Every row gives one point. To make a cloud, some directions were put in groups of two or more. Within a group, all points are equally far from the middle, so they leave a hole (a ring in 2 directions, a hollow ball in 3). The other directions are filled evenly. Then the cloud was stretched, turned, moved and blurred a little. How many holes are there, and how many directions does each take, smallest first?

Cloud (13 x 2)
[[-3.8  3.0]
 [ 5.4  0.6]
 [ 0.0 -3.9]
 [-2.9 -2.8]
 [-3.9 -1.6]
 [-0.1 -3.8]
 [-2.8 -2.9]
 [-0.6 -3.8]
 [ 5.1 -0.5]
 [ 1.7  5.7]
 [-1.4 -3.7]
 [ 5.4  0.2]
 [ 1.5  5.8]]
Holes: 1 (2)

Cloud (13 x 2)
[[ 2.0 -3.2]
 [ 2.4 -3.6]
 [-1.7 -2.1]
 [ 1.7  4.7]
 [ 2.1 -1.4]
 [-0.8 -1.0]
 [-5.0  1.2]
 [-3.5 -3.7]
 [-0.4  6.8]
 [-0.2  4.7]
 [-3.2 -3.9]
 [-0.4  6.6]
 [-5.2  0.9]]
Holes: 0

Cloud (21 x 3)
[[-3.0  2.4 -2.7]
 [ 1.7  3.2 -5.6]
 [ 0.4  4.1  0.7]
 [ 2.7  1.4 -7.3]
 [ 2.1  0.9  1.4]
 [-4.9 -0.4  0.3]
 [-1.9  2.6 -3.5]
 [ 0.1 -1.5  6.8]
 [ 0.3 -1.1 -5.8]
 [-2.1 -1.2 -5.7]
 [-3.5 -3.7 -3.4]
 [ 2.7 -3.5  0.1]
 [-2.8  0.7  3.0]
 [-0.5 -1.4  4.3]
 [-3.0  4.5 -0.6]
 [ 7.7 -0.5  3.8]
 [ 1.7  0.4 -7.7]
 [ 2.6  2.3 -4.5]
 [ 1.6  2.0 -7.6]
 [-2.3  1.3 -1.9]
 [-0.6 -3.2 -1.7]]
Holes: 0

Cloud (31 x 4)
[[-4.5 -1.4  4.3  2.4]
 [ 4.6 -4.2 -3.3 -4.2]
 [-2.8  1.7 -4.0  4.4]
 [-1.3 -5.6  3.5  1.7]
 [-0.2 -3.4 -0.8 -6.4]
 [-3.6  0.3  4.4  1.4]
 [-4.3 -7.3  0.0  0.5]
 [-0.1 -5.1  2.7 -3.7]
 [ 3.4 -5.9  1.0 -4.6]
 [-6.8  0.7 -1.4  2.5]
 [ 4.0  4.9 -1.4 -1.5]
 [-2.9 -1.9  4.6  1.5]
 [ 0.7  5.4  2.2 -0.3]
 [ 2.5  0.0  5.1 -2.5]
 [ 3.1  1.2 -2.3  2.1]
 [ 6.0  0.0 -2.5 -1.9]
 [-5.3  1.7 -1.6  1.0]
 [ 1.6 -5.3  1.1  3.0]
 [-3.9  1.3  2.6 -1.3]
 [ 1.8 -3.4  4.2 -1.5]
 [-1.7 -7.7  0.9 -0.1]
 [ 6.6 -0.4  0.8 -1.7]
 [ 1.5 -4.3  0.4  4.5]
 [ 1.1 -2.8 -5.0 -2.9]
 [-6.5 -0.6 -2.1  1.4]
 [-5.7 -1.8  2.5  0.7]
 [ 1.6 -3.0  1.8  3.9]
 [ 1.2 -6.2 -3.6 -1.5]
 [-0.3  1.5  1.9  5.1]
 [-2.3 -2.5  3.2 -3.2]
 [-5.6  1.7  2.8  3.9]]
Holes: 1 (3)
